Rows are points. The points of each table are mixes of a few directions, plus a little noise. How many directions does each table use, and how many do they share? Where both have some left over, give the other angles between the two spaces (their principal angles), to ten degrees, smallest first.

First (4 x 2):
.48  .04
-.62  -.05
-.34  -.03
.49  .03
Second (5 x 2):
-.10  -.20
.09  .18
-.26  -.54
-.10  -.23
.37  .78
Directions: first 1, second 1, shared 0; angles 60

First, 9 rows:
-.02  .05  .03  .02  .05  .03
.03  -.11  -.05  -.04  -.11  -.07
.08  -.33  -.18  -.13  -.32  -.21
-.04  .17  .09  .07  .16  .11
-.03  .12  .06  .05  .10  .07
.07  -.30  -.16  -.12  -.29  -.19
.09  -.39  -.21  -.15  -.38  -.25
-.22  .94  .51  .38  .92  .61
.03  -.15  -.08  -.06  -.14  -.09
Second, 6 rows:
.12  -.21  .07  .35  -.19  -.30
-.21  .49  -.18  -.33  .39  -.20
-.18  -.09  -.19  .45  -.09  -.52
.21  .14  .26  -.36  -.04  .36
-.24  .06  -.12  -.13  -.11  .45
.31  -.40  .15  .03  .05  .20
Directions: first 1, second 4, shared 0; angles 60

First, 10 rows:
.10  -.05  -.32  .38  .22  -.11  .29  .31  .03  .18  .05  -.04
.24  -.01  .05  -.17  -.35  .16  .17  -.21  .27  -.31  .04  .09
-.38  .37  -.13  .17  .25  .24  -.24  -.05  .06  -.11  .27  .00
.36  -.39  -.08  -.40  -.09  -.27  -.11  .09  -.48  .45  -.48  .19
-.11  .03  .11  .42  .08  -.09  .33  .15  .31  -.12  .19  -.24
-.36  .24  .30  -.08  .01  .16  -.29  -.24  .10  -.28  .16  -.10
.03  -.02  .16  -.03  -.13  -.02  .06  -.07  .12  -.12  .00  -.04
.22  -.04  -.05  -.04  -.19  .09  .20  -.07  .19  -.17  .02  .05
-.03  -.20  .05  .11  .17  -.33  .04  .25  -.24  .36  -.19  -.12
-.05  .08  -.10  -.35  .03  .15  -.44  -.17  -.31  .10  -.10  .23
Second:
-.10  -.02  .18  -.08  -.02  -.05  -.08  -.05  -.03  -.02  -.03  -.06
-.11  -.02  .24  -.10  -.04  -.06  -.12  -.06  -.04  -.03  -.03  -.08
.41  .09  -.94  .36  .13  .25  .42  .24  .17  .11  .16  .30
-.34  -.08  .78  -.30  -.10  -.21  -.36  -.19  -.13  -.09  -.13  -.27
.29  .06  -.64  .24  .09  .18  .29  .16  .12  .07  .11  .20
-.14  -.03  .32  -.12  -.04  -.09  -.15  -.09  -.05  -.04  -.07  -.11
.12  .02  -.25  .10  .03  .06  .11  .06  .05  .02  .04  .08
-.12  -.03  .27  -.12  -.02  -.07  -.13  -.07  -.05  -.03  -.05  -.10
Directions: first 4, second 1, shared 1

First:
-.03  -.08  .33  -.30  .05  .19  .07  .01  -.04  .33  -.13  .18  .35  .00  .38  .01  .04  .50  .20  -.05
.03  .44  .30  .41  .74  .32  -.23  -.14  .28  -.39  .26  .03  -.34  .45  .14  -.30  .16  -.02  -.28  .36
.05  .15  -.16  .24  -.14  .15  -.21  -.14  -.07  -.04  -.09  .08  -.04  .12  .12  -.18  .02  .13  .00  .16
-.05  .17  -.09  .18  .16  .09  .14  -.22  -.13  .03  .07  .06  -.06  .04  .36  -.47  -.18  .21  .08  .08
.08  -.03  .26  .28  -.43  -.12  -.43  .49  .17  .09  .08  -.40  -.24  .46  -.35  .63  .11  -.53  .11  -.02
-.07  .06  .26  -.15  .69  .02  .24  -.05  .18  -.20  .23  .05  -.06  -.06  .00  -.13  .04  -.05  -.21  .01
.09  -.23  -.12  -.37  -.05  -.16  -.15  .08  .26  -.35  -.13  .07  .07  -.32  -.72  .59  .37  -.36  -.38  -.07
-.07  -.21  .40  -.32  -.14  .03  .16  .24  -.08  .51  -.08  .00  .35  .03  .33  .20  -.07  .33  .37  -.19
.05  -.05  -.64  .23  -.63  -.21  -.10  -.10  -.24  -.09  -.14  -.07  -.12  -.17  -.26  -.05  -.14  -.24  .00  -.03
-.09  -.24  -.53  -.18  -.28  -.33  .53  -.17  -.35  .13  -.06  .02  .10  -.53  .03  -.31  -.38  .00  .14  -.26
Second (11 x 20):
.28  -.07  .32  .46  .01  .26  .56  .23  -.02  -.10  .12  .10  -.36  -.24  -.07  .23  -.17  .16  -.03  -.10
-.16  -.12  .01  .13  .04  .27  -.26  -.02  .21  -.09  .14  .05  -.28  .00  -.29  -.06  -.03  .12  -.35  .08
.02  .27  .15  -.10  -.04  .20  -.34  .11  -.02  -.19  .33  -.87  .23  .28  -.26  -.12  -.29  -.06  -.12  .29
.32  -.08  .22  .09  .01  .03  .03  -.11  .08  .05  -.26  .54  -.35  -.30  .06  .15  -.24  .05  -.21  -.60
.34  -.10  -.05  .23  -.21  -.05  .19  -.01  -.25  .06  -.13  .66  -.23  -.11  .23  .11  -.18  .18  -.29  -.26
-.05  .12  -.13  -.04  .04  -.49  .00  -.07  .02  .44  -.09  .21  .24  .40  .27  -.27  .37  .12  .42  .17
-.04  .15  .12  -.19  .10  -.03  -.13  -.01  .10  -.01  .02  -.44  .19  .07  -.07  -.05  -.02  -.14  .21  .02
-.12  .17  .22  .04  .12  .20  -.19  .12  .21  -.07  .32  -.70  .06  .24  -.33  -.14  -.06  .02  .06  .32
-.16  .09  -.33  -.05  -.22  .04  .21  .22  -.43  -.25  .32  -.63  .45  .20  .06  .02  .07  -.10  .10  .68
-.45  -.31  -.44  -.49  .21  -.49  -.23  -.46  .26  .33  -.66  .94  .05  -.26  .32  -.05  .62  -.22  .29  -.43
.03  -.11  -.10  -.08  -.07  .06  .16  -.02  -.15  -.16  -.12  .12  .00  -.28  .09  .20  -.06  -.13  -.07  -.15
Directions: first 5, second 6, shared 0; angles 40, 50, 50, 70, 80

First, 8 rows:
.02  -.25  -.76  .32  .26  .04  .25  .06  .09  .49  .11  -.30  -.05  -.16  .00  -.06  .03  -.33  .01  -.01  .19  .35  .08  .28  .27  .42  -.09  -.20  .16  -.01  -.18  .12
.20  .15  .24  -.16  -.46  -.47  -.03  -.12  -.21  -.08  .13  .34  .17  .08  .05  .11  .27  .04  .02  -.13  -.25  -.26  -.26  -.05  -.24  -.02  .03  .08  -.03  -.08  -.04  -.09
.00  -.10  .11  -.44  .20  .37  -.10  .02  .19  -.58  -.16  -.21  -.24  -.32  -.22  .21  -.53  .37  -.10  -.07  -.17  .10  -.01  -.15  .14  -.01  .04  .23  -.13  -.14  -.02  -.19
-.05  .22  -.08  .18  -.02  -.32  -.14  -.22  -.29  .29  -.11  .25  .10  .27  .24  -.10  .31  -.25  .12  .14  .24  -.11  .06  .04  -.31  -.07  -.02  -.32  -.01  .20  .04  .23
-.16  .12  .59  .32  .36  .44  -.20  .38  .02  -.11  -.25  .05  .27  .35  .62  -.94  -.58  .27  -.06  .37  -.17  .12  .37  .17  -.26  -.56  .23  .22  .05  .25  .49  .08
-.10  -.04  .39  -.24  -.14  .28  .05  .09  .25  -.35  .08  -.11  -.14  -.10  -.40  .32  -.02  .23  -.05  -.11  -.06  -.16  -.07  -.26  .25  -.15  -.05  .27  -.07  -.13  .06  -.20
-.02  -.20  -.41  .24  -.46  -.50  .36  -.11  -.11  .22  .14  .02  -.50  -.15  -.20  .43  .18  .13  -.24  -.09  .35  -.11  .15  .07  .08  -.27  -.22  .07  -.06  .16  .19  -.19
.08  .15  -.10  -.24  .22  .16  -.18  -.11  .06  .12  .06  -.03  .40  .02  -.10  .05  .34  -.46  .31  -.10  -.12  .05  -.34  -.10  .10  .66  .05  -.31  .10  -.26  -.48  .25
Second (9 x 32):
-.16  -.04  -.42  -.04  -.07  -.35  -.22  .20  -.27  -.04  .10  -.32  -.05  .31  .11  .23  .20  .08  -.07  .03  .09  .32  .21  -.17  .05  .10  -.23  .29  .07  -.01  .19  .22
.59  -.36  .78  -.65  -.74  .54  .85  .02  .49  .26  .17  .18  .23  -.26  -.46  -.26  -.08  -.29  .54  -.43  .12  -.23  .18  .32  .19  -.20  .17  -.24  -.57  -.20  -.12  -.35
-.05  .25  -.41  .37  .15  -.13  -.55  .03  -.14  .08  .07  -.18  -.04  -.17  -.13  .34  .13  -.02  -.54  .11  -.06  -.13  -.41  .06  .09  -.05  .12  .15  .32  -.06  -.07  .20
-.41  -.06  -.52  .21  .24  -.38  -.15  -.08  -.23  .12  .03  -.25  -.19  .17  .22  .12  .11  .05  -.18  .20  .15  .21  .03  -.26  -.04  .20  -.20  .09  .27  .25  .10  .13
.01  -.03  -.04  -.06  -.07  -.05  .01  .05  -.03  .00  .03  -.06  .01  .06  .00  .03  .04  .00  .03  -.02  .03  .06  .07  -.02  .02  .01  -.05  .06  -.03  -.02  .04  .03
-.20  .28  -.53  .34  .26  -.33  -.69  .16  -.34  -.18  -.02  -.22  -.06  .16  .14  .33  .15  .16  -.43  .18  -.11  .14  -.14  -.10  -.01  .03  -.07  .30  .31  -.05  .09  .31
.15  .06  .08  -.02  -.10  .10  -.06  .05  .05  .00  .03  .02  .07  -.10  -.13  .05  .01  -.04  -.06  -.06  -.05  -.10  -.09  .11  .06  -.09  .10  .02  -.04  -.12  -.05  .00
.00  .21  .68  .08  .52  .34  .13  -.19  .16  -.55  -.46  .68  .05  .04  .38  -.54  -.43  .26  .37  .11  -.35  -.13  .08  .02  -.37  -.03  .11  -.35  -.14  .04  -.07  -.25
.07  -.32  .37  -.24  -.19  .25  .68  -.24  .32  .31  .05  .14  -.02  -.20  -.13  -.30  -.12  -.20  .34  -.11  .19  -.14  .07  .04  .02  .03  .05  -.33  -.20  .17  -.11  -.31
Directions: first 6, second 4, shared 0; angles 30, 50, 80, 80
